Each row of a before or after table is a point. One or more steps were done to the points. Then noise was added and the rows were shuffled. The steps act on how far a point lies along the listed directions, d1 being the first. Write out the steps. A step turns or swaps two directions, mirrors them in a line or flattens them onto one, adds a multiple of one to another, or multiplies one. Angles are multiples of 10 degrees, from the lower direction toward the higher: turns from -170 to 170, lines from 10 to 170 but not 90. Use the fewest steps. Two steps may share a direction if one is a turn and the other turns, adds or multiplies; they go together, in the order done. Otherwise the lowest direction goes first.
(in the rows, 128 means zero)

Directions:
(1): [155  76]
(2): [ 76 101]
Before:
[[145 122]
 [132 117]
 [128 150]
 [159 118]
 [124 162]
 [ 98 216]
 [ 59 214]
 [ 80 121]
 [ 72 235]
 [156 110]
 [135 143]
 [160 114]
 [109 102]]
After (13 x 2):
[[146 123]
 [198 186]
 [185 220]
 [119 122]
 [161 145]
 [130  93]
 [122  95]
 [147 136]
 [105 170]
 [210 221]
 [ 97 137]
 [127  93]
 [127 112]]
Steps: turn d1 and d2 by 70 degrees

Directions:
(1): [180 101  87]
(2): [ 90 143  69]
Before, 9 rows:
[[171 116 135]
 [140 113 160]
 [107 136  81]
 [ 82 140 239]
 [114 138 113]
 [ 72 160 216]
 [111 128 151]
 [109 131 146]
 [122 111 126]]
After, 9 rows:
[[133 117 153]
 [ 89 153 123]
 [132 116 246]
 [137 124 154]
 [156 120 236]
 [118 113 124]
 [151 124 119]
 [155 113  92]
 [ 96 132 153]]
Steps: swap d1 and d2

Directions:
(1): [148 121  91  64 146  65]
(2): [155 121 100 192  84  76]
(3): [ 50 139  71 147 149 122]
(4): [ 83 101 195 133 135  74]
(5): [109 207 143 104  75 114]
(6): [154 184 142 161 197 109]
Before:
[[ 59 154  97  72  77 178]
 [ 61 131  62 134 122 212]
 [144 102 131 122 177 119]
 [115 107 157 125 176  96]
 [107 132 167 161 142 152]
 [126 107 129 100 170 109]
 [145 150 112 152 164  86]
 [ 69  73  76 106  29 159]
 [ 37  67  77  75  61 177]
 [192 115 155 104 158 114]
 [123 136 146 127 170  84]]
After:
[[126  48  45 150  82 164]
 [147 188 118 120 100 103]
 [ 57  39  81 103  35 147]
 [124 145 126 118 114  77]
 [105 170 134 125 182  74]
 [177 141 158 112 145 106]
 [ 59  45 101  78  77 185]
 [176 175 114 118 118 115]
 [ 93  21 178 175  64 114]
 [135 157 135 168 108 158]
 [111 148 163 125 128  61]]
Steps: turn d3 and d6 by -40 degrees; turn d2 and d3 by -150 degrees; turn d4 and d5 by 130 degrees; multiply d4 by 2

Directions:
(1): [138 100 117 115  62 175 154  55]
(2): [ 99  65 145 180 100  58 146 123]
(3): [ 35 140  64 132 144 142 144 121]
Before, 11 rows:
[[232 177 183  97 131 176 115 127]
 [  7 140  82 134 129 139 138 138]
 [ 93 112  90 138 108 108 154 132]
 [ 61 164  93 120 221 165 120 170]
 [ 66  91 121 166 137 106 140 144]
 [204 142 151  79  91 231 141  54]
 [ 62 142  93 152 172 130 140 131]
 [130 122 126 107 119 127 115 119]
 [196 153 148  77 105 240 121 103]
 [148 120 128 124 110 157 154  98]
 [ 50 133  97 132 156 120 127 126]]
After (11 x 8):
[[137 121 116 122 106 121 147 142]
 [133 100 155 146 130 117 121 148]
 [127 150 130 132 129 144 141 111]
 [ 97 173 111 109 211 180 116 160]
 [110 139 110 103 119 212 138 110]
 [120 152 121 136 161 146 128 131]
 [125 118 120 109 120 128 115 123]
 [125 135 121 106 102 195 151  68]
 [137 120 130 129 121 151 158 104]
 [115 148 125 114 151 137 109 130]
 [105 160 123 100 128 163 118 145]]
Steps: multiply d1 by 0.7; flatten d2 and d3 onto the line at 150 degrees

Directions:
(1): [ 82 111  66 115 129 184  42 156 124 161 128]
(2): [120  95 152 133 126 107 149 201  61 167 197]
(3): [194 145 188 151 110 155  67  97  78 166 110]
(4): [ 83 106 122 115  30  88 142  91 111 171  93]
(5): [ 62  96 225 124 135 163 122 151 151 106  94]
(6): [ 95 122 127  89 205  70 107  93  65 125  93]
Before (10 x 11):
[[ 72 103 141 106 140 131  43 141  59 159 106]
 [ 78 116 169 110 122 165  51 105 100 181  95]
 [ 84 149  98 111 142 100 168  79 161  64 114]
 [109 108  90 117 134  79 188 148 164 116 138]
 [ 27  98 123  97 148 100 201 113 171 106 115]
 [110 137 152  98  98  66 249 100 136  95 111]
 [ 88 122 172 126 164 153  92  67 146 115  54]
 [ 94 126 185 119 238 131 118 157 137  75 110]
 [ 77 108  52  76 142  12 180  79 154 111 131]
 [122  80 139 116  89 173 115 180 100 127 147]]
After (10 x 11):
[[138  95  88  92 145 129 103 153  56 124 139]
 [ 69  95 148 106  85 105 134  80 210 104  87]
 [116 143 119 142  75 144 166  98 165  91 142]
 [213 188  85 148 193 108 142  92 163  79 130]
 [135 150  55 116 126 155  66  92 132 179 125]
 [122 151  60 109 156 147  35  98 119 132  97]
 [118 137  66 126 110 112 168  77 153 143 135]
 [111 104 136 122 132  90 152 135 150 126 111]
 [175 154  61 161  93 158 127  85 180 145 135]
 [120 139 141 107  58  82 219  84 125 125 103]]
Steps: turn d1 and d4 by -20 degrees; turn d2 and d6 by 80 degrees; multiply d3 by 0.4; multiply d5 by -1

Directions:
(1): [104  40 168 140  91 131  67 128 127 185 128 127 161 195]
(2): [144 146 169 113  40 128 128 175 142  61 165 201 129 144]
(3): [168 129 157 152 171  57 120 114 191  78  89 116  98 198]
(4): [142 138 172  32 134 142 106 135  99 159  64 147  54 130]
(5): [ 70 186  88 135 154 152  26 170 153 117 148 126 103 150]
Before:
[[ 89  77 121 125 108 152 100 129  94 179 137 147 169 144]
 [ 97 143 112 141 115 165 127 134 121 149 154 134 133  95]
 [138 162 177  43 129 132  84 157 113 138  95 141  47 160]
 [ 92 155 125 124  97 175  73 166 125 113 167 179 150 122]
 [ 91 124 133 128  69 160  82 157 124 108 163 170 143 142]
 [159 179 134  92 131  91 151 133 148  99  92 156  81 141]
 [138  80 135 108 149 132 111  96  91 206  94 102 125 129]
 [122 202 140  81 149 118  70 168 158  80 110 175  74 175]
 [129 135 136 126 113 145 149 128  99 127 124 114 131 101]
 [121  90 142 122 139 119  90 102 129 172  72 121 122 185]
 [118  62 163 115  93 163 116  93 110 190 120 108 139 135]
 [144 131 133 143 136 104 170 110 131 114 121 117 124 141]]
After (12 x 14):
[[141  36 140 158 140 107 114  80 110 209 109  90 166 162]
 [133 160 115 156 142  98 151 121 148  89 133 117 118 142]
 [183 195 124 108 126  77 211 123 152  64 111 158  95 104]
 [ 85  89 149  89  56 182  69 154  92 158 147 171 137 139]
 [ 99 128 146  76  88 195  82 155  81 160 136 184 128 106]
 [179 176 184  44 127 108 160 139 127  83  82 192  67 139]
 [ 97   6 162 162  76 160  87  88 120 213 139  92 185 171]
 [130  27 175 148 109  98  90  94 140 183  76 119 151 224]
 [121 146 116 139 122 146 158 133 103 119 136 109 140  90]
 [ 73  24 134 125  96 157  66 127  89 222 131 140 185 171]
 [ 96 149 116 118 128 173 126 127 112 163 141 131 119  84]
 [187  97 202  67  96 108 189 117  92 145 101 139 102 141]]
Steps: multiply d1 by 2; turn d2 and d3 by -20 degrees; multiply d3 by 1.3; turn d4 and d5 by -70 degrees

Directions:
(1): [ 87 148  92 171  97  44 180 166 111 131 195 121  91 107  86 113 146  62]
(2): [104 105 128  90 192 137  57  89 182 136 194 111 103 137 162  99 123  43]
(3): [191 184 200 144 106 148 122 100  66 198 142 127 107  89 154  66 147 101]
(4): [ 56 157 180  14  78  98 111 130  83  88 132 164 124 136 139 123 142 136]
(5): [158 145  88 126 145 127 152  81  95 152 175 213  66 205 155 182 126 150]
Before, 10 rows:
[[ 73 109  76 139 128  58 152 179 162 103 184 127  92 141  95 140 122  59]
 [ 82 117  89  84 138  81 100 126 157 117 194 149  87 145 124 107 142  70]
 [100 137  98 137 118  90 124 174  96 118 133 136 112 137  98 146 149 124]
 [126 146  74 145 159  90 143 118 138 142 196 115  57 141 139 145 102  43]
 [160 140 152  98  99 163 110 116 129 120  58 172 150 180 153 136 100 194]
 [101  95  63 182 157  98 155 144 160 116 162  96 121 122 115 120 129  39]
 [ 43 104 109 105 146  87 113 120 150  94 159 129 118 155 115 142 136  78]
 [185 122 179 162 123 173  68 147 140 180  71  51 176  34 128  55 127 132]
 [115 169 187  76 100 178 139 126  89 103  55 137 152 120 136 147 146 209]
 [ 93  48  50 173 210 108 119 154 201 124 185  91  88 140 130 136 123  46]]
After (10 x 18):
[[103  92 156 110 179 173  70  94 162 113  98 102 160 141 149 125 132 123]
 [125  79  75 100 192 175 113  89 159 108 116 155 130 188 172 173 114 116]
 [ 83 114  98  40 164 124  97 117 149  81 130 122  98 173 162 175  90 104]
 [115 117 117 119 136 146  84 162 132 105  79 124 157 144 126 155 135 171]
 [140 187 170 183  88 136 180 167  89 141  90  80 145  58  95  94 162 137]
 [128  76 121  71 173 180  80 128 187  95  88 135 145 172 155 167 102 145]
 [187 126  41 246 143  85 162 140 128 196 186 129  74 119 100 132 122 101]
 [102  90 121  58 161 157  57 123 189  94 124 122 149 131 151 109 117 112]
 [151 187 174 148  60 106 146 150  84 161 110 141 127 105 118  69 130 114]
 [134  66 123  54 218 190  63  73 162 134 141 161  84 198 199 161 115 126]]
Steps: turn d1 and d3 by -110 degrees; turn d4 and d5 by -90 degrees

Directions:
(1): [144 150 195 138 108 141 133 117  60  65 106 108  52 160 140 144  91 221
 149 143 125 114  52 167]
(2): [125 114 234 112 175  92 154 100 130  88 126 234 150 103 164 116 180 116
 195 136 102 125 149 107]
(3): [ 97  62  67 179 188 109 182 113 106 105  75 112 185 156 164 118 159 130
 100 129  58  93  65 160]
(4): [185 144 137 110  88 152 118 143  85  94 163 119 133 103 146  61 104  28
 116 136  40 190  78 137]
(5): [109 119 120  83 116 151 151 134  46 167 123 171 233 101 110 143  25 141
 159 167 155 106 114 124]
(6): [ 44  58 143 103  84 136 184 112  94 127 217 138  68 138  85 127 138  99
  98 142 107  82 165 174]
Before (9 x 24):
[[116  61  98 167 179 117 167 114  95  99 104 132 199 135 201 108 159  68
  121 122  15 133  77 164]
 [178 190 108 121 132 131  81 136 179 194 123 138 161  83 112 136 102 125
  158 108 178 170 175  77]
 [ 89  82 155 107 114 134 158 105 113 110 204 165  91 115 107 118 119  69
  126 121  77 109 115 149]
 [219 180 136 157 155 117  90 134 138 110  71 167 188 101 177  98 116 122
  148 137 120 168 118  74]
 [132 114 124 158 110 137 141 148 101 106 134 106  94 119 118 103 143 126
  130 125 100 146  82 151]
 [160 131 148 150 145 138 128 124 119 104  83 159 160  98 181  70 145  75
  141 112  52 179  90  99]
 [156 174  57 139 156 128  64 153 199 169  71  98 166 125 121 141 117 100
  113 109 185 170 155  97]
 [161 167 126 137 157 105  88 134 196 131  73 131 148 126 169 131 182 129
  149 113 140 143 162 103]
 [118  97 106 149 173 131 162 111  79  90  86 146 200 158 154  99 137 153
  140 120  52  96  97 127]]
After, 9 rows:
[[130 111 153 154 124 126 140 136 112  94 135 138  99 108 130  97 155 120
  142 131 100 145  94 141]
 [242 201  84 170 142 133  65 151 143 123  60 119 194 111 172 101  91 119
  129 129 130 184  95  71]
 [205 228 132 127 104 133  45 156 181 132  75  83  94 132 148 144 130 164
  146 111 180 170 142 103]
 [117  78  48 153 149 132 142 131 134 149 139 109 218 115 172  98 154  14
   89 116  44 157 120 146]
 [196 200 141 131 143 131  78 126 164 175 105 148 144  91 129 137 100 154
  178 113 171 171 149  84]
 [181 204 163 123 171 108  59 141 196 142  64 166 147 112 141 152 129 132
  191 114 201 177 173  76]
 [ 79  73 126 108  82 148 157 114 106 121 222 132  66 126  87 115 105  55
  102 122  70 107 113 164]
 [184 153 103 147 120 162  99 145 127 132  90 106 154  99 159  73 108  72
  117 104  74 199  93  94]
 [109  81  12 153 171 136 157 123 119 140  98 105 253 152 140  79 143  87
   94 108  52 109 127 114]]
Steps: add 1.5 times d5 to d3; turn d1 and d3 by 40 degrees; mirror d2 and d4 in the line at 80 degrees; multiply d6 by 1.3

Directions:
(1): [105 139 144  97 137 163 109 168  84 177 140 124 119  76  95 189 161 124
 129 214  75 156  52 134 185  96 115 179  76 105 215  83]
(2): [ 79 149  52 118 126 119 171 145 149 196 126 113 148 109 139  71  62  94
 188 129 208 149 173 110 202 138 179 151  72  68 126 103]
(3): [ 89 119 145  36 139 128 132 169 113 231 174 135  56 139 150 117 130  89
 174  94 150  85 112 170 135 101  87  97 201 201 116 145]
Before:
[[146 138 160  96 119 152  88 142  96 118 121 128 120 115 109 177 160 145
  106 175  63 135  76 123 121 106  89 159 120 134 180 111]
 [117 113 127 119 112 116 130 141 118 124 138 139 124 158 129 104 131 108
  145 101 145 116 144 122 112 133 117 120 164 132 111 148]
 [151 129 156 117 134 111 123 113 121 115 123 145 124 144 137 124 149 133
  113 105 119 110 126 153  70 118 100  96 175 169 118 157]
 [136 121 165  86 133 137 106 138 103 138 145 135 105 143 122 154 162 138
  127 106 101 109  99 160 101 105  93 105 181 183 119 142]
 [141 136 115 157 118 123 158  83 165 112 102 138 150 172 160  86  77 115
  144  69 171 113 193 114 111 159 154  94 125 132  85 130]
 [114 143  96 113 117 145 146 135 125 166 142 127 133 101 119 128 123 115
  158 141 125 134 119 139 162 109 140 145 105 112 142 117]
 [175 116 100 197 115 123 133  86 152  37 104 131 160 164 116  86 100 149
  105  97 164 122 185 110  85 170 150 127 155 110  85 138]
 [123 107 101 124 116  89 152 121 157 141 128 128 121 169 164  63  96 109
  160  72 186  98 194 137 102 153 130  91 164 144  61 170]
 [119 130 121 127 141 124 129 115 150 145 127 105 127 123 153 118 118 114
  134 114 138 114 149 130 126 127 131 130 139 148 100 141]
 [ 75 161 110  76 115 126 152 163 109 215 160 115  99 115 134 118 106  96
  168 129 161  95 119 152 174 135 127 140 143 133 130  89]
 [118 126 147  49 140 134 123 153 110 179 182 136  71 117 141 149 150 113
  159  82 112  96  94 172 120 113  76 103 201 217 135 136]
 [109 145 124 109 145 137 141 140 143 181 133 125 134 129 130  97 108 120
  154 125 178 122 155 132 145 125 126 110 108 119 114 140]]
After, 12 rows:
[[135 106 122 101 127 125 133 131 133 144 153 138  88 170 137  81 106 110
  149  69 179  80 162 156  94 140 106  98 228 185  79 153]
 [157 123 194 101 139 128  99 124  95 117 133 150 107 132 122 168 187 141
   94 134  69 109  78 168  65  99  72 105 184 190 150 152]
 [ 73 117 104  51 129 117 147 179 117 249 159 124  84 125 149  98 109  78
  198 129 171 105 132 159 173 114 111 126 140 145 128 135]
 [107 116 134 100 116 128 123 158 100 151 145 138 115 140 118 126 144 103
  149 130 128 122 115 127 133 119 107 136 152 130 142 133]
 [ 90 155 102 105 146 143 150 152 138 208 132 118 144 109 124  94  94 112
  172 149 190 139 152 123 183 122 143 133  71  88 136 119]
 [115 150  68 141 112 137 160 121 141 147 126 122 161 100 122 107 101 117
  160 139 147 148 146 121 174 124 167 153  75  78 132 110]
 [143 134 168  96 139 163  93 147  82 120 157 133 111  77  98 219 193 147
  109 167  34 141  38 151 132 108  82 156 128 165 207  98]
 [ 91 141 114  75 129 134 163 133 141 223 139 138 100 153 164  91  77  76
  194  79 185  99 161 143 157 129 132  98 141 161 112 118]
 [ 72 178  73 120 111 134 161 159 114 195 135 103 148  85 114 119  89 105
  164 178 163 140 122 120 218 144 168 186  59  55 164  53]
 [162 119 198 110 133 154  78 131  82  89 134 138 118 129  97 206 203 165
   84 149  39 124  55 155  87 100  81 123 161 177 156 132]
 [195 130 174 159 110 139  77  97 115  18  94 133 151 141 110 174 170 179
   59 149  47 136 102 108  61 131  95 139 133 132 143 133]
 [104 134 120 112 143 131 128 132 139 170 135 103 121 111 147 126 120 106
  143 133 131 120 134 133 148 118 129 143 126 144 122 129]]
Steps: turn d1 and d3 by -80 degrees; multiply d2 by 2

Directions:
(1): [158 186 142 131  94 122  97 116 187 105 154 127 103 160 112 159 134 193
  98 108 149  92  98 202 182 150 180 168 116 104 127 224 133 134 131  60
 216 117 159  87 155  85 189  29 129 151 134 112  76  60 150 174  69 184
 142 144 149 169 135 144 113 120  40  58]
(2): [211 183 178 178  55 198 205 133 198 165 164 190 135 146 153 159 122  78
 148 148 198 126  95 107  71 131 146 158 128 118  54  91 139 119 182 171
 147 110 113  80 132 122 133 116 136 167  63 153 166 126  78  88 156 111
 136 195 146  34  73 135  84  69 101 127]
(3): [113 103 153 106 177 161 157 164 119 154 162 140  98  49 178 199 118 191
 206  49 155 151 147 122 234  88 126 170 130  48  96 130  74 138 195 134
  95 203  97 148 127  70 159 117 146 123 166 183 129 145 131 178  97  61
 115 196  82 140 158 150  86 125 146 172]
(4): [ 60 180 128 213 191 122 110 116 149  82 154 107 220 112 110 206 145 140
 148 171 150 121 180 189 135 100 113 164 175  99 155  84  96 118 124 211
 145  86 140  94 128 148 106 109 163 119 187 107 195  63 124 163 220 110
 106 156 224 194 102  83 126 128 132 124]
Before, 11 rows:
[[109  66 101  67 166 104 117 146  66 143  93 111  73  83 139  86 118 144
  132  79  98 156 121 110 178 128 115 112 116 113 144 138 113 141 118  87
   88 174 123 196 129 118 133 174 105 100 140 148  83 175 156 138  76 126
  131 100  64 137 165 153 143 159 156 157]
 [122 110  94 120 135 108 116 120  95 115 103 118 125 140 120  91 136 116
  109 147 105 141 129 118  99 144 114 108 127 156 153 120 157 111  94 125
  122 125 127 130 118 163 117 146 134 114 137 104 121 137 129 130 145 140
  140  95 134 140 122 131 128 153 136 125]
 [118 126 130 142 175 117 123 134 129 125 138 119 135  83 137 150 134 147
  169 110 124 147 155 119 149  97 124 137 144 105 145 112  92 122 141 166
  108 148 124 131 128 115 113 130 132 129 169 152 148 120 131 161 138  98
  113 144 140 150 147 124 122 134 150 146]
 [ 92  99 109 108 148 102  91 110  85 121 107 102 114 134 124 101 138 149
   96 130 100 119 125 133 139 151 116 113 116 146 172 140 135 134  96 113
  135 132 145 147 133 151 121 143 128 110 138 106 114 139 154 137 118 143
  129  78 132 154 151 132 145 158 139 126]
 [ 96 129 113 135 139  98  93 111 136  98 110  99 166 133  93 113 138 124
   99 153 117 116 143 153 112 134 128 118 133 138 150 135 131 123  95 131
  140  99 151 115 125 147 121 118 124 124 147  93 136 103 146 129 137 161
  126  87 155 163 124 115 153 142 136 103]
 [100 108 109 120 154 111 109 132 101 125 116 126 149 108 115 117 134 123
  126 142 107 119 156 122 119 114 101 102 132 139 155 106 125 124 113 145
  103 133 122 141 125 152 101 161 116 109 132 110 142 141 131 124 151 118
  118 100 131 133 116 116 148 130 155 141]
 [175 151 138 138  70 128 124 124 166 123 122 133 110 180 105 100 128 126
   83 135 139 106  97 134  93 155 154 129 123 164 125 158 163 130 121  91
  168  97 137  90 137 116 151  92 111 153  89 111 111 108 105 103 107 157
  144 125 126 108 110 140 128 115  90  99]
 [ 80 111  98 137 157  92 104 103  92 109 104  94 149 124 105 104 141 121
  105 165  82 133 155 132  94 129 106 111 143 152 176  91 136 121  91 139
   95  95 133 154 125 163  91 168 118  97 154 112 138 143 139 120 147 117
  125  79 139 166 147 113 158 150 168 136]
 [117 122 135 137 142 148 154 140 113 139 134 129 130  98 149 145 129 128
  161 134 140 147 138 112 138 123 120 130 122 118  96 100 112 122 145 174
   93 129 124 138 128 122 112 147 148 123 145 136 143 134 120 136 146  88
  117 140 127 125 119 119 112 128 155 150]
 [117 148 121 157 140 148 151 124 137 131 130 124 157 121 133 136 127  93
  139 148 128 149 160 113 120 120 112 123 144 124 134  85 120 121 138 165
  102 111 116 129 121 147 100 148 154 111 130 133 169 119 129 131 170 111
  119 137 139 120 106 121 134 122 144 160]
 [116 142 129 133 128 118 108 133 153 105 134 120 133 112 117 162 128 171
  145 128 137 111 142 151 180 125 139 147 126 109 140 161 117 126 134 119
  150 127 127 124 142 106 162  97 129 122 155 128 118  98 135 150 111 121
  134 144 154 160 137 128 135 129  99 114]]
After:
[[141 143 124 123 107 115 101 122 144 121 127 136 126 141 105 120 137 146
   96 135 123  94 126 153 129 136 137 118 114 139 146 165 143 125 112 100
  155 121 143 112 146 129 141 105 110 131 111 100 108 110 136 135 115 156
  133 107 138 131 110 130 137 117 101  99]
 [159 168 127 142  74 112 117  93 159 119 124 129 120 175 105 103 142 124
   70 166 118 100 102 155  77 165 159 134 123 157 141 150 165 121 104  92
  169  72 149 113 147 138 132 100 107 136 101 111 101 112 131 114 103 168
  145  98 145 129 125 137 139 119  91  79]
 [162 159 119 155  94 139 143 120 148 119 125 141 132 159 123 115 137 113
  102 156 143 128 113 137  87 151 134 133 130 144 122 123 160 110 116 134
  160 109 131  92 128 152 133 109 141 138 109 104 128 107 109 125 152 155
  142 129 163 116  97 137 103 124  97 105]
 [104  78  96  88 136 102 103 138  89 119  95 109 112 112 116  95 125 130
  138 130  90 128 147  94 140 129 109  96 114 154 155 130 133 125 111 117
   92 142 114 168 127 132 124 165 109 103 146 129 113 158 141 114 110 107
  133  94 108 137 157 126 164 150 156 151]
 [111 120 123 103 137 114 112 135 111 118 129 108  97 114 131 132 132 175
  129 110 118 133 122 145 180 140 144 133 105 117 117 173 117 131 125 113
  126 140 143 140 139 100 143 101 139 121 160 122  94 111 150 169  90 129
  124 118 114 172 145 132 126 142 119 114]
 [119  94 102  80 164  75  71 120 102 113 107  91  88 108 116  91 129 170
  119  96  75 138 134 130 164 122 134 110 119 139 182 180 116 130  99  83
  124 155 141 155 136 107 133 122 107 115 174 128  82 125 166 165  74 150
  125  84 104 179 182 141 154 165 129 119]
 [174 155 168 189  91 185 197 142 170 157 145 170 151 130 142 150 123  76
  154 149 185 139 121  87  61 116 124 143 146 138  77  51 136 121 174 197
  110 103 101  88 119 127 112 145 132 158  75 151 199 144  61  76 190  80
  127 187 137  55  74 126  97  82 144 165]
 [162 154 128 117  95 154 144 122 167 140 138 130  95 137 138 131 122 132
  122 108 139 131 120 130 160 141 153 133 114 113 121 161 133 129 145  89
  147 131 124 115 134 103 153  95 140 127 110 141 108 104 149 146  90 145
  135 140 106 118 123 155 117 118  90 125]
 [106 131 114 140 124 108 104  99 111 116 110 113 134 158 111 100 142 123
   88 165 113 112 115 141  97 161 120 117 120 160 164 127 146 126  89 131
  156 102 151 126 137 169 108 138 130 124 119  91 130 124 139 120 144 154
  136  78 162 135 121 122 143 142 120 114]
 [ 28 117  70 127 217  45  33 113  73  62  86  50 163 114  74 110 146 167
   88 149  79 125 161 201 173 130 114 119 151 131 224 143 113 136  53 117
  142  97 170 162 137 157 109 135 121  81 207  83 106  87 185 171 143 175
  121  60 175 248 152 101 179 187 135 107]
 [166 125 139 123  76 138 141 117 161 142 112 143 135 152 110  86 128  80
  100 145 138 119 108 107  64 150 135 115 115 149 101 127 152 123 119 131
  137 111 138 108 126 145 124 133 115 148  84 115 129 132 119  84 120 157
  137 110 123  77 101 135 134 110 127 108]]
Steps: turn d1 and d4 by -170 degrees; turn d2 and d3 by 60 degrees; multiply d2 by 2
